Rows are points. Each table stands for the endless flat space through its points: a line for two points, a plane for three, and so on. Write the one point that lies in both, or say that there is none.

First (2 x 3):
[[1.1 0.2 1.4]
 [0.9 1.0 2.4]]
Second (2 x 3):
[[-1.2  0.4  2.4]
 [ 3.6 -0.8 -0.6]]
They share: [ 1.2 -0.2  0.9]

First (2 x 8):
[[ 5.3  3.9  0.0 -2.5  1.9  1.4  1.8  1.2]
 [ 3.3  0.3 -0.4 -0.9 -0.9 -0.6  1.4  4.4]]
Second:
[[ 4.7 -1.2  1.8 -2.2 -1.1  1.1  0.3  1.8]
 [ 4.4 -0.4  1.1 -1.9 -0.8  0.7  0.7  2.4]]
They share: [ 3.8  1.2 -0.3 -1.3 -0.2 -0.1  1.5  3.6]

First (2 x 12):
[[-3.8  3.5 -5.5  0.4  1.1 -3.3 -0.8  0.3  3.4 -4.2 -3.2  0.6]
 [-0.6  1.5 -2.3 -1.2 -2.1  0.7  0.4 -1.3  1.0 -2.2 -3.2  0.6]]
Second:
[[-1.6  0.3 -5.5  1.8 -0.1 -2.7  0.1  0.2  0.3 -1.8 -3.7 -1.7]
 [-4.0  3.9 -3.1 -1.8 -0.1 -1.1 -1.9 -1.8  3.1 -4.6 -1.7  2.3]]
They share: no point

First:
[[ 6.2  1.6  0.8 -2.6  1.1  0.7 -1.2 -1.9  2.2 -0.5  3.5 -1.9  3.5  0.3
   4.5  1.2 -5.4  5.0]
 [ 3.0 -0.4  1.6  1.4  3.1  0.3  0.4 -1.9  1.8  1.1  2.3  1.3  3.1  3.9
   2.5 -0.8 -2.6  1.4]]
Second (2 x 18):
[[ 6.2  0.7  0.5  0.4  2.6 -0.2  1.2 -1.3 -0.2 -1.1  5.6  1.7  4.4  5.1
   0.9  0.9 -2.4 -0.1]
 [ 3.0 -0.1  1.7  0.4  2.6  0.6 -0.4 -2.1  2.6  1.3  1.6  0.1  2.8  2.3
   3.7 -0.7 -3.6  3.1]]
They share: [ 3.8  0.1  1.4  0.4  2.6  0.4  0.0 -1.9  1.9  0.7  2.6  0.5  3.2  3.0
  3.0 -0.3 -3.3  2.3]

First:
[[-3.6  0.6 -2.1 -3.9  5.2  3.1  1.2 -1.6 -1.5  2.1  4.8 -0.6 -1.9  4.5
  -1.8 -3.7 -4.7  0.8 -2.2 -2.6 -3.2 -1.9  1.0 -4.4]
 [-0.1 -0.4  0.9 -1.4  0.7  3.6  0.2 -2.1  2.0  3.6  2.3 -3.6 -1.4  3.0
  -3.8 -0.2 -0.7  5.3 -1.2  2.4 -2.2 -0.9 -2.0 -1.9]]
Second:
[[-2.5 -1.0 -1.3 -1.8  1.5  3.5  0.1 -1.2  0.6  2.8  3.3 -2.9 -2.6  3.5
  -3.8 -0.9 -1.7  4.0 -1.0  0.3 -2.4 -0.5 -0.9 -3.8]
 [-3.5 -2.0 -2.3 -1.2  0.5  3.6 -0.4 -0.5  0.6  2.6  3.3 -3.4 -3.6  3.4
  -4.6 -0.2 -1.1  4.5 -0.4  0.2 -2.2  0.3 -1.0 -4.7]]
They share: [-1.5  0.0 -0.3 -2.4  2.5  3.4  0.6 -1.9  0.6  3.0  3.3 -2.4 -1.6  3.6
 -3.0 -1.6 -2.3  3.5 -1.6  0.4 -2.6 -1.3 -0.8 -2.9]

First (3 x 24):
[[-1.9  0.9  2.9 -3.8 -3.0  1.5  0.3  0.1  5.3  1.2  3.3 -2.2  4.0 -4.4
  -0.4  0.1  3.0  1.4  3.1  5.8 -1.6 -0.6 -1.0 -1.7]
 [-3.9  2.4  3.6  0.4  0.6  2.1 -1.9  0.7  3.0  4.6  5.0 -5.3  2.4 -2.6
   0.5  1.4  2.4 -1.1  3.7  1.2 -2.4  0.4  3.4 -3.5]
 [-2.6  1.3  3.0 -2.1 -1.5  1.9 -0.5  0.3  4.2  2.5  3.8 -3.4  3.4 -3.5
   0.1  0.8  2.6  0.4  3.4  3.8 -2.1 -0.2  0.9 -2.5]]
Second (2 x 24):
[[ 0.6 -0.8  0.9 -2.4 -0.7 -0.6 -0.8  2.2  3.5  5.5  5.3 -1.9  6.0  0.8
   1.6  0.8 -0.8 -2.3  1.1  1.8 -0.9 -0.9  1.3 -3.6]
 [-0.3 -0.1  1.2 -2.2 -0.5  0.4 -1.0  1.5  3.3  4.6  4.8 -2.7  5.2 -0.1
   1.5  1.0  0.2 -1.7  1.7  2.2 -1.7 -0.7  1.8 -3.6]]
They share: no point

First (2 x 24):
[[ 1.6 -0.1  2.3 -0.7 -2.9 -2.2  2.9 -0.8  1.9  6.3 -2.5 -2.8  1.6 -2.0
   2.3  4.0 -2.0 -1.5 -1.7  1.8 -6.6  0.6 -1.0 -1.0]
 [-2.9  3.9  1.3  3.8  0.6 -1.2  3.9 -2.8  4.4  2.3  0.5  0.7  4.6 -5.0
  -1.7  0.0  1.5 -5.5  2.3 -0.2 -2.1  0.1  3.5 -2.0]]
Second, 2 rows:
[[ 1.0  4.4  2.9 -0.1 -1.1  0.8  4.4 -1.4  2.2  6.0  0.2  2.3  6.1 -2.0
  -0.4  2.8  2.5 -6.0  3.7  0.6 -5.1 -1.5 -0.1 -3.7]
 [-2.5  0.9  0.9  3.4 -0.6 -3.2  2.9 -2.4  4.2  2.5 -1.3 -2.7  1.6 -5.0
   0.1  0.8 -1.5 -2.5 -1.3  0.6 -3.1  1.5  2.9 -0.2]]
They share: [-1.1  2.3  1.7  2.0 -0.8 -1.6  3.5 -2.0  3.4  3.9 -0.7 -0.7  3.4 -3.8
 -0.1  1.6  0.1 -3.9  0.7  0.6 -3.9  0.3  1.7 -1.6]

First (2 x 24):
[[ 1.8  0.9 -5.6  0.7 -2.4  2.9  2.9  3.0  0.1  2.8  1.9  2.1 -1.3  1.6
  -2.5 -4.0 -2.8 -1.5 -2.7  3.6  4.7  3.0  0.4 -0.4]
 [ 3.0  0.5 -1.6 -0.5 -3.2  1.3  2.1  2.2 -1.9  3.6  5.9  5.7 -4.9  4.4
  -1.3  0.0 -3.6  1.3 -3.9  0.4  1.1  3.4  0.8 -0.4]]
Second:
[[ 2.4  0.3 -5.6 -1.5 -3.6  1.2  3.5  4.6 -4.1  2.1  2.5  0.4 -2.9  1.9
  -2.9 -1.5 -6.8 -3.1  0.3 -0.4  3.0  2.0 -3.9 -3.0]
 [ 4.8 -2.1 -2.4 -2.3 -3.6  2.6  3.1  3.0 -0.9  2.3  1.3  4.6 -5.7  2.9
  -2.5 -3.7 -2.8  1.3 -3.7  3.6  1.6  5.2  1.5 -1.0]
 [ 6.3 -3.9 -1.9 -4.0 -4.2  2.8  3.6  3.5 -1.3  1.6 -0.5  4.6 -7.3  2.7
  -3.0 -4.7 -3.0  1.8 -3.5  4.3  0.8  6.3  1.5 -1.7]]
They share: [ 2.4  0.7 -3.6  0.1 -2.8  2.1  2.5  2.6 -0.9  3.2  3.9  3.9 -3.1  3.0
 -1.9 -2.0 -3.2 -0.1 -3.3  2.0  2.9  3.2  0.6 -0.4]

First:
[[-1.2  1.6 -0.3  0.0  1.2  3.6  2.8 -1.5 -3.0  2.0  2.0  0.4  0.6  0.4
  -3.8 -2.4  0.9 -1.7  2.9 -0.8  3.3 -3.6 -3.9 -2.2]
 [-3.3  3.4 -2.4 -2.7  3.9  0.6  1.3 -0.3 -5.7  2.6  1.7 -1.7  0.3 -1.4
  -2.9  0.0  0.0 -4.1  3.2 -3.8  2.4 -2.1 -1.8 -1.0]]
Second (3 x 24):
[[-2.5  1.3 -1.3 -3.3  6.3  5.0  6.5  1.6 -3.0  4.9  5.2 -0.3  3.8  0.4
  -4.4 -1.3  4.5  1.7  3.0  1.5 -0.6 -5.8 -0.2 -0.6]
 [-1.7  1.9 -1.9 -1.2  2.8  2.8  3.0 -0.1 -3.5  2.9  2.6  0.4  0.9 -0.6
  -3.8 -0.9  1.6 -1.6  3.7 -0.9  2.2 -3.3 -2.4 -1.0]
 [-2.9  3.1  2.5 -0.5  0.7  2.6  0.9 -4.2 -5.2  0.3  0.2 -3.1  0.0  1.6
  -2.6 -4.3 -2.1 -4.7  0.2 -4.3  5.0 -3.2 -5.4 -4.6]]
They share: [-1.9  2.2 -1.0 -0.9  2.1  2.6  2.3 -1.1 -3.9  2.2  1.9 -0.3  0.5 -0.2
 -3.5 -1.6  0.6 -2.5  3.0 -1.8  3.0 -3.1 -3.2 -1.8]

First:
[[ 0.9  3.6  2.0 -2.8  1.6  2.0 -3.3  2.4  3.7 -3.3  1.9 -2.6  1.2  3.6
   0.8  0.7 -1.7 -2.4  2.8  1.6 -2.7  2.0 -0.5  2.9]
 [ 1.5  5.3  3.4 -2.0  2.7  3.5 -2.3  2.5  3.0 -2.7  0.3 -1.1  1.4  1.6
   0.6  1.6 -0.1 -0.9  3.2  2.1 -2.5  4.0 -1.2  4.7]
 [ 1.7  6.0  4.1 -1.5  3.5  3.9 -1.8  2.1  2.3 -2.2  0.0 -0.2  2.0  0.6
   0.3  2.4  0.8 -0.5  3.6  2.0 -2.6  4.8 -1.3  5.2]]
Second, 3 rows:
[[ 0.0  5.0  3.3 -2.9  1.7  3.4  0.2  1.4  6.1 -4.6  4.1 -3.7  4.9  6.5
  -1.0  2.5 -3.2 -4.1  2.9  0.2 -2.2  4.0  3.1  1.3]
 [ 1.8 -0.7  0.9 -4.4  4.4 -2.6 -6.1  2.6 -0.5 -1.6  1.1 -1.6  0.4  0.8
   1.4  1.9  0.7 -3.8  3.5  2.6 -4.3 -0.5 -3.2  3.1]
 [ 2.4 -1.1  1.3 -5.2  5.3 -2.5 -5.2  3.9 -0.3 -2.4  3.1 -0.9  1.6  0.4
   2.5  2.6  0.8 -4.0  4.0  2.2 -4.7  1.0 -3.5  1.6]]
They share: no point

First (2 x 24):
[[-0.3  3.6  0.4 -1.1  5.9  3.8 -4.3  1.4 -2.3 -0.8  1.0  0.6 -3.2 -0.4
   1.5 -2.4  2.9  4.5  1.6  2.6 -1.0 -1.9 -0.5 -1.5]
 [-4.5  3.6  1.6 -4.7  1.7  0.8  1.1 -1.6 -0.5 -3.2 -0.8  0.6 -4.4 -5.2
  -0.3  0.0 -2.5  1.5  1.0  5.0  1.4 -3.1 -1.7  2.7]]
Second, 4 rows:
[[-2.5  3.1  1.0 -2.6  5.4  2.0  0.7 -1.6 -4.8 -6.4 -2.9 -0.9 -2.6 -1.4
   2.7 -2.0  0.4  1.9 -0.7  3.6  0.3 -4.0  1.4 -0.4]
 [-6.0  4.6  0.5 -5.6  7.4  6.0 -3.8 -3.6  1.2  1.1 -0.9 -1.4 -4.1  1.6
   2.7  3.5  0.4  7.9  4.8  4.1 -2.2 -2.0  1.9 -2.4]
 [-5.0  4.8  0.9 -2.6  6.6  3.0 -3.6 -1.8  0.8 -0.1  1.9  1.6 -2.1 -0.4
   3.7  1.5  2.4  4.9  3.6  2.5 -2.4 -3.4 -0.7 -2.0]
 [-0.3  2.1  0.7 -6.5  0.8  4.7 -0.1  0.5 -2.6 -1.7 -4.1 -3.3 -8.3 -4.0
  -4.8 -2.1 -4.6  4.2  0.4  7.1  3.5  0.5  0.4  3.6]]
They share: [-2.4  3.6  1.0 -2.9  3.8  2.3 -1.6 -0.1 -1.4 -2.0  0.1  0.6 -3.8 -2.8
  0.6 -1.2  0.2  3.0  1.3  3.8  0.2 -2.5 -1.1  0.6]

First (2 x 24):
[[ 0.8 -0.7 -3.8  1.8 -1.8  0.9 -3.5  2.6 -2.6 -3.6 -1.0 -4.4  4.0 -1.4
   1.9  0.0  4.1 -1.0  4.0  2.3  2.2 -1.7 -3.3  4.2]
 [ 2.8  0.5 -3.6  1.0 -1.2  0.7 -4.1  4.0 -1.0 -4.6 -2.0 -5.4  5.0 -2.8
   0.7 -1.4  5.1 -2.8  5.2  3.3  1.6 -1.9 -5.1  5.4]]
Second:
[[-0.5 -0.2 -4.2  3.6 -4.1  2.7 -5.0  1.0 -5.4 -5.1 -2.4 -4.4  5.7  1.8
   5.0  0.6  4.0  0.3  3.8 -0.5  4.0 -0.2 -1.9  1.1]
 [-1.0 -2.7 -3.7  2.1 -2.1  0.7 -1.0  1.5 -0.9 -1.6  1.6 -2.4  0.7 -2.7
   2.0  1.6  3.5 -0.2  3.3  2.0  2.5 -3.7 -1.9  5.1]]
They share: no point

First, 4 rows:
[[-2.1  1.4  1.2  0.7 -5.8 -0.8 -0.3 -1.2  0.4 -2.3  0.5 -1.1 -5.6  3.2
  -0.7 -4.6  1.7  1.0  0.4 -3.8 -0.8  3.6 -1.7  2.6]
 [-5.1  1.2 -1.0 -3.6 -2.3  1.8 -2.6 -3.7  0.7 -6.2 -2.8 -2.5 -2.8  0.0
  -5.3 -2.9 -4.6  7.4  4.1 -5.6 -3.0  5.6 -1.2 -3.3]
 [-0.3  2.0  3.5 -0.5 -2.2  4.2 -2.6 -0.1  3.5 -1.3 -1.6 -4.2 -6.3  2.2
  -1.6 -4.9 -3.1  4.3  6.4 -4.4  2.3  3.6 -1.2 -4.9]
 [-6.3  0.0 -2.9 -1.5 -4.4 -3.4 -1.6 -5.9 -3.1 -5.5 -1.0 -0.2 -1.1  1.4
  -3.2 -2.3 -0.1  2.3 -1.0 -3.2 -4.1  4.4 -1.0  3.3]]
Second (3 x 24):
[[-4.5  0.3  0.6 -2.2 -4.0 -1.0 -3.3 -5.2  0.4 -2.3 -3.5 -2.9 -0.6  3.7
  -1.7 -4.8 -2.6  2.6  1.8 -3.7 -0.8  4.6 -0.9 -4.3]
 [-4.3  0.2  0.4 -1.3 -3.5 -0.3 -3.0 -4.3  0.7 -2.8 -2.7 -2.7 -1.6  2.8
  -2.2 -4.5 -2.1  2.6  2.2 -3.4 -0.7  4.5 -1.1 -3.4]
 [-1.6  2.3  1.0 -3.1 -1.7  0.6 -3.3 -4.6 -2.0 -1.9 -2.1 -3.3 -3.4  2.2
  -1.0 -2.1 -4.2  4.4  4.9 -4.0  0.5  2.4  0.4 -1.3]]
They share: [-3.2  0.8  0.4 -1.0 -2.4  0.7 -2.8 -3.5  0.1 -3.0 -1.7 -2.7 -3.2  1.7
 -2.3 -3.4 -2.3  3.2  3.5 -3.3 -0.2  3.7 -0.8 -1.8]

First (2 x 24):
[[-0.5  2.6 -0.4  1.5  4.1  2.9  0.3  3.3 -1.0  2.8  1.4 -1.7  1.1 -2.6
   2.8 -2.7  2.8 -3.9  0.8 -2.6 -0.3 -1.2  0.8 -2.1]
 [-2.0  0.8 -0.4  0.6  2.9  2.3  0.0  1.5 -3.7  0.4 -0.7 -2.0  1.4 -4.4
   2.8 -1.5  0.4 -2.1  0.2 -2.6  1.5  0.0  1.7  0.6]]
Second, 3 rows:
[[-1.6  1.8 -1.6  0.8  2.4  2.3  1.0  2.7 -1.1  2.8  1.3 -1.9  1.0 -3.4
   2.1 -2.5  2.2 -2.5  0.4 -3.3  0.2 -0.3  0.6 -0.2]
 [-0.7  2.8 -5.0  0.3  1.0  2.0  0.6  6.0  1.6  2.7 -0.3 -2.7 -1.0 -4.1
   3.3 -2.1  3.5 -2.0  0.1 -5.2  1.4 -1.8 -1.5  2.1]
 [ 0.2  3.5 -4.5  1.0  2.0  2.3 -0.1  5.4  1.3  2.0 -0.7 -3.2 -0.3 -3.6
   3.3 -2.0  3.0 -2.4  0.4 -4.4  1.4 -2.4 -1.5  1.7]]
They share: no point

First:
[[ 2.4  3.4  0.8  0.8 -0.4 -3.6  1.6  3.9  0.9 -2.2 -0.6 -2.1 -3.2  5.7
   1.5  0.3  1.9 -1.7  4.7 -4.4 -4.3 -0.5  0.9 -5.3]
 [ 4.7  2.4 -1.0  5.4 -0.3  2.1  1.2  2.0 -1.2 -4.6  3.3  3.3 -2.6  1.0
   1.1  6.8  2.5 -4.3 -1.6  1.0  0.3 -2.4  2.4 -1.0]
 [ 4.5  2.9 -1.3  3.5 -2.0  1.4  1.8  2.2  0.9 -5.7  1.2  1.2 -5.0  3.5
   1.2  4.4  1.8 -2.8  1.7 -0.8 -1.0 -3.1  2.2 -1.4]
 [ 4.0  2.9 -0.7  3.5 -1.0  0.2  1.5  2.6  0.2 -4.4  1.4  1.1 -3.7  3.2
   1.2  4.1  2.0 -3.1  1.4 -1.2 -1.5 -2.1  2.0 -2.4]]
Second:
[[ 3.1  0.8 -2.4  6.6  1.3 -3.7  1.5  5.8 -0.2 -0.3  2.8  1.1 -6.0  5.3
   1.8  4.1  3.1 -1.9  1.1 -1.6  1.5 -4.5 -4.5 -1.5]
 [ 3.0  2.4  2.2 -0.8  0.0  3.8  4.9  1.4  2.0 -3.5  1.0  1.8 -1.4  0.3
   0.8  5.1 -0.5 -2.9  0.2 -2.4 -1.7  1.7  4.4 -5.9]
 [ 5.4  4.1 -2.0  5.8  2.1 -4.1  0.7  1.4  1.7 -7.7  2.4  3.6 -5.4  1.7
   2.7  0.9  1.0 -4.7  2.5 -1.5 -2.6 -3.2 -0.7 -1.5]
 [ 4.1  3.2  0.4  2.0  0.6  0.3  2.9  1.6  1.6 -5.2  1.4  2.2 -3.0  1.1
   1.6  3.4  0.4 -3.7  1.3 -2.1 -2.2 -0.3  2.3 -4.1]]
They share: no point

First:
[[ 3.2  3.9 -2.9  2.3 -1.8 -2.6 -1.9  0.2  2.0 -2.0  0.3 -0.2 -2.4  0.0
   1.6 -0.8  0.6  2.9  0.0 -4.2 -1.5  0.3  3.6 -3.3]
 [-1.0  3.3 -1.7 -0.3 -6.4 -4.4 -3.5 -2.4  0.2 -3.4  1.1 -3.6 -1.4 -4.4
   1.8 -5.0  3.4  4.1  4.6 -2.6 -3.7  1.7 -0.2 -4.1]
 [ 1.4  3.6 -3.5 -0.4 -4.8 -4.4 -4.6 -2.2  0.5 -2.9  0.9 -2.6 -1.5 -3.0
   1.0 -3.2  1.2  5.0  2.4 -3.0 -2.7  0.9  1.8 -5.4]]
Second:
[[ 1.2  0.5 -2.9  0.3 -1.4 -3.2  0.0 -1.8 -0.9 -0.5  0.5 -1.4 -0.7 -2.0
   5.0 -2.4  3.4  0.7  3.7  0.7 -2.3  4.2  1.7 -3.9]
 [ 1.5  5.3 -1.1  3.6 -5.3 -2.3 -2.4 -0.3  3.0 -4.1 -0.1 -0.8 -3.1 -0.8
   0.2 -2.4  2.2  2.5  1.9 -5.0 -3.5 -0.3  2.6 -0.9]
 [ 2.3  7.6  0.2  5.1 -6.9 -2.6 -4.0  0.5  5.2 -6.2  0.2  0.2 -3.8  0.2
  -2.2 -2.9  1.4  3.3  0.3 -7.8 -3.5 -2.5  2.6  1.0]]
They share: no point

First, 3 rows:
[[-2.1  2.0 -3.4 -1.1 -1.7  0.2  0.6 -3.9  1.6  1.2 -4.2  2.0  3.5 -2.2
  -2.0  3.0  0.4 -1.4  1.5  0.3 -0.7  1.3  1.9  3.8]
 [-3.1  1.6 -5.2  0.5 -2.7 -0.6 -1.2 -2.3  2.4  2.4 -3.2  2.2  3.1 -2.6
  -2.4  3.8  2.0 -1.2  0.7 -1.5 -0.1 -0.1  1.3  3.2]
 [-2.4  2.3 -6.0  0.4 -3.5 -1.6 -1.2 -1.9  2.5  2.7 -3.3  1.8  3.0 -1.7
  -1.9  4.0  2.8 -0.3  1.5 -0.9  0.6  0.8  1.5  3.6]]
Second (3 x 24):
[[-1.1  1.7 -2.3 -0.5 -3.2  2.7 -1.0 -4.3  0.2 -0.7 -0.8  2.7  1.9 -6.5
  -6.5  5.2  2.4 -3.7 -2.1 -2.6  2.0 -0.7 -0.3 -0.2]
 [-3.5  3.3 -3.9 -2.5  1.6  1.5 -0.6 -5.9  4.6  3.3 -7.2  4.3  5.5 -0.1
   0.7  1.2  0.8 -1.7  2.7 -0.2 -4.8 -0.7 -0.7  5.0]
 [-3.9  1.5 -3.9 -0.7 -0.2  0.5 -0.2 -3.9  3.0  2.5 -5.2  2.9  4.3 -1.7
  -0.9  2.2  0.0 -1.7  1.5 -0.6 -2.8 -0.3  1.3  4.4]]
They share: [-3.3  1.1 -3.5 -0.2 -1.4  0.8 -0.3 -3.5  1.9  1.5 -3.6  2.5  3.4 -3.3
 -2.7  3.2  0.4 -2.2  0.3 -1.2 -1.1 -0.3  1.4  3.1]

First, 2 rows:
[[-2.7  0.3  0.6 -1.0 -2.0  5.3 -4.7  3.4 -0.2  4.1 -5.0 -3.7 -0.9 -2.6
  -5.7  4.5 -1.1  3.7 -1.7 -3.9  1.4  4.0  0.8 -0.4]
 [-1.7  1.5  0.8  0.4 -0.8  3.7 -3.5  3.6  0.8  3.9 -3.8 -2.5 -2.5 -2.4
  -4.3  3.5  0.7  2.7 -2.5 -2.1  2.4  2.2 -0.4 -0.8]]
Second:
[[-1.1  3.9  0.4  0.4  1.7  2.7 -4.8  6.6  0.3  0.7 -6.0 -1.6 -4.2 -6.4
  -7.0  2.5  2.9  0.8 -2.2 -1.4  6.5 -0.2  0.4 -1.4]
 [-2.2 -1.8  2.3  1.8 -3.5 -0.4 -1.7 -0.5  1.0  6.1 -0.9 -2.6 -1.3  0.3
  -1.4  2.4  4.5  2.0 -4.3 -3.7  1.5  5.0 -5.0 -1.5]
 [-2.2  4.3  1.2  0.0  0.7  2.5 -4.3  6.1  1.5  1.5 -5.0 -2.2 -3.7 -4.7
  -5.5  2.0  2.8  0.7 -3.7 -2.3  5.5  0.0  0.3 -2.5]
 [-0.4  2.9  0.4  0.6  1.9  2.1 -4.8  6.1 -0.4  0.5 -6.4 -1.5 -4.0 -7.3
  -7.8  2.5  3.8  0.6 -1.3 -1.5  7.1  0.4 -0.4 -0.8]]
They share: no point
